Each row is a point. The ring and each string are closed loops that go straight from each point to the next, and from the last back to the first. Before rounding, they use only three directions, however many columns there are. How many times does the string pass through the ring? Passing back the other way cancels.
(in the rows, 128 means zero)

Ring (10 x 4):
172  125  171  151
168  113  126  175
153  108  97  180
138  112  78  167
127  124  88  140
113  132  108  119
93  136  134  103
87  136  167  99
110  135  186  109
146  132  189  128
String, 26 rows:
111  118  109  145
150  128  126  140
176  125  83  157
159  118  60  165
157  122  82  155
148  127  114  142
108  118  109  142
113  122  113  138
141  132  126  129
130  142  120  106
92  141  127  93
47  136  135  86
77  125  136  116
124  129  142  127
120  141  166  103
93  143  178  89
48  138  179  79
64  129  154  104
84  128  144  114
136  132  143  126
145  139  147  117
126  127  133  132
148  137  133  122
143  141  102  115
132  131  70  130
95  114  76  147
Times through: 3
String, 18 rows:
105  105  86  166
123  120  117  145
155  127  104  143
159  136  94  130
109  137  89  109
74  128  112  111
72  140  139  88
111  145  166  92
143  141  166  112
109  124  142  130
83  126  181  116
146  137  226  117
145  125  192  141
124  118  141  147
158  125  144  148
206  122  141  171
154  120  125  156
116  108  100  165
Times through: 0

Ring (8 x 6):
129  63  75  151  138  83
148  98  107  139  120  112
153  141  140  120  103  148
136  145  143  115  104  155
120  143  129  114  114  151
118  146  104  118  130  141
121  115  70  135  147  109
119  74  60  148  150  84
String:
112  82  71  142  144  94
105  52  48  154  156  70
120  62  49  155  155  72
138  93  72  145  142  95
125  86  87  140  133  102
117  57  82  148  135  86
139  55  85  154  130  82
166  123  111  135  117  123
146  123  111  130  120  127
127  93  107  135  122  114
142  108  132  129  106  130
168  166  160  113  92  167
153  159  171  109  86  172
119  107  129  124  110  133
127  118  112  127  121  129
138  167  139  110  109  163
112  154  141  106  109  163
101  128  120  115  120  143
106  110  103  126  128  125
122  115  101  128  128  123
101  101  86  130  138  113
121  163  75  120  149  135
134  151  79  125  144  129
135  130  91  129  135  124
Times through: 2

Ring (8 x 9):
145  61  114  140  116  184  93  136  109
155  49  107  152  123  176  99  128  106
154  90  114  150  130  147  127  119  115
140  163  130  136  137  122  154  115  125
130  203  142  124  136  111  167  115  132
124  205  148  115  128  108  170  119  142
128  163  142  117  119  124  153  125  140
136  107  128  127  114  157  120  132  126
String, 28 rows:
148  70  116  142  118  165  111  129  117
160  7  101  155  114  188  86  132  107
149  85  119  142  121  149  125  124  122
146  97  120  140  124  151  125  124  120
157  58  111  151  122  152  121  121  119
160  55  108  154  125  150  122  119  117
168  44  103  162  129  142  129  113  118
154  95  113  152  134  148  127  117  112
155  114  116  153  139  131  142  111  116
153  131  123  147  136  105  167  106  132
146  161  130  140  138  104  170  108  132
135  208  138  132  145  105  172  109  127
128  218  141  126  143  121  158  117  121
133  166  134  129  132  139  140  123  121
122  224  145  119  138  124  157  121  125
119  239  151  114  137  108  171  118  134
128  186  140  122  130  129  150  123  128
134  159  137  125  125  122  154  120  135
130  181  146  116  121  97  178  117  152
122  201  156  105  116  85  191  117  164
122  182  148  110  118  121  157  127  144
131  147  133  125  123  150  129  129  123
138  125  130  130  121  139  137  125  129
137  123  129  130  121  150  127  128  124
133  114  126  129  120  178  102  137  111
139  68  119  133  111  189  90  140  111
140  79  117  137  118  190  89  139  105
141  105  122  136  123  163  114  130  115
Times through: 2

Ring, 10 rows:
146  143  131  75  94  133  100  50  130  146  119  112
143  135  128  72  99  128  112  51  119  136  127  111
137  120  119  90  115  122  139  85  112  121  135  122
127  109  116  119  132  120  158  125  112  109  138  133
115  108  121  142  141  123  159  147  117  104  137  133
109  113  129  154  142  128  147  151  125  107  132  129
114  125  134  158  135  135  131  147  141  121  122  131
125  135  132  151  126  139  123  139  151  134  115  136
138  143  129  132  114  140  113  117  155  146  110  137
146  147  130  100  100  138  102  78  147  151  112  125
String (31 x 12):
131  127  127  108  116  129  126  96  125  127  127  122
129  123  132  77  108  124  120  57  104  119  136  102
134  111  116  82  118  116  149  83  98  111  143  119
140  100  96  118  137  112  187  147  110  107  143  155
134  104  102  135  140  118  180  160  120  109  137  155
129  114  114  135  134  124  158  144  127  116  131  144
116  95  105  170  158  118  192  198  121  96  140  159
99  99  124  171  157  123  169  179  116  91  140  135
101  116  140  145  137  130  132  128  118  105  133  111
114  123  136  133  128  132  126  117  126  117  128  117
129  126  125  129  124  131  134  122  133  126  124  132
127  121  117  160  137  131  152  167  145  124  122  153
106  120  131  191  150  137  145  189  149  115  120  144
102  124  142  171  141  138  127  154  140  115  122  124
99  127  151  144  130  137  109  112  127  114  126  101
112  126  139  136  127  133  121  116  128  118  126  115
125  121  121  149  134  130  147  151  138  122  125  143
123  112  113  171  147  128  167  187  140  115  127  158
104  104  123  174  155  125  167  182  124  98  136  141
96  99  131  156  152  122  160  155  106  89  144  121
108  111  134  124  133  124  139  112  107  102  139  110
114  108  127  118  133  121  148  114  104  102  141  116
131  96  100  121  141  111  188  148  103  99  147  148
143  108  100  114  130  116  175  137  117  115  137  152
143  118  108  113  123  122  157  124  125  125  130  146
131  127  127  107  116  129  127  95  124  126  128  121
126  130  139  81  106  129  107  52  111  124  131  96
137  132  136  44  92  124  102  13  99  128  135  88
149  129  120  63  99  123  124  51  112  133  131  116
151  126  110  90  110  124  142  93  125  134  128  138
140  126  117  110  117  127  138  109  129  130  126  136
Times through: 0
String (26 x 12):
112  119  136  120  127  128  128  103  114  111  134  109
101  108  135  144  142  125  145  135  111  98  139  115
103  103  123  176  156  125  167  185  124  97  136  141
97  107  131  183  155  129  156  183  128  98  132  134
94  123  152  146  134  135  114  116  121  108  130  99
112  129  144  124  121  134  112  97  125  120  126  106
123  128  131  136  125  134  127  124  137  126  122  128
112  136  147  136  121  140  103  104  137  127  119  108
120  142  142  147  120  143  104  121  153  137  111  123
126  136  137  121  115  136  111  99  136  132  120  118
137  134  123  130  119  134  128  123  145  137  117  139
141  136  121  127  116  135  128  121  148  141  116  142
158  145  112  126  109  138  127  126  164  157  106  159
156  153  126  95  94  140  99  74  155  161  107  132
140  150  143  74  90  138  82  35  132  148  116  99
133  140  139  85  100  134  97  54  125  137  122  103
147  149  139  47  81  134  81  7  121  149  121  93
155  139  121  66  94  128  114  50  125  145  123  120
150  130  115  89  107  126  133  86  127  136  126  133
149  127  117  69  103  122  131  63  113  131  132  122
141  120  120  63  105  119  133  54  100  122  139  111
146  115  103  114  125  120  165  131  125  124  132  152
131  121  122  112  122  125  140  108  121  121  131  128
121  119  131  106  121  125  131  92  111  114  135  112
119  120  132  112  123  127  130  98  114  115  133  113
126  120  123  126  127  127  142  123  125  119  130  131
Times through: 0
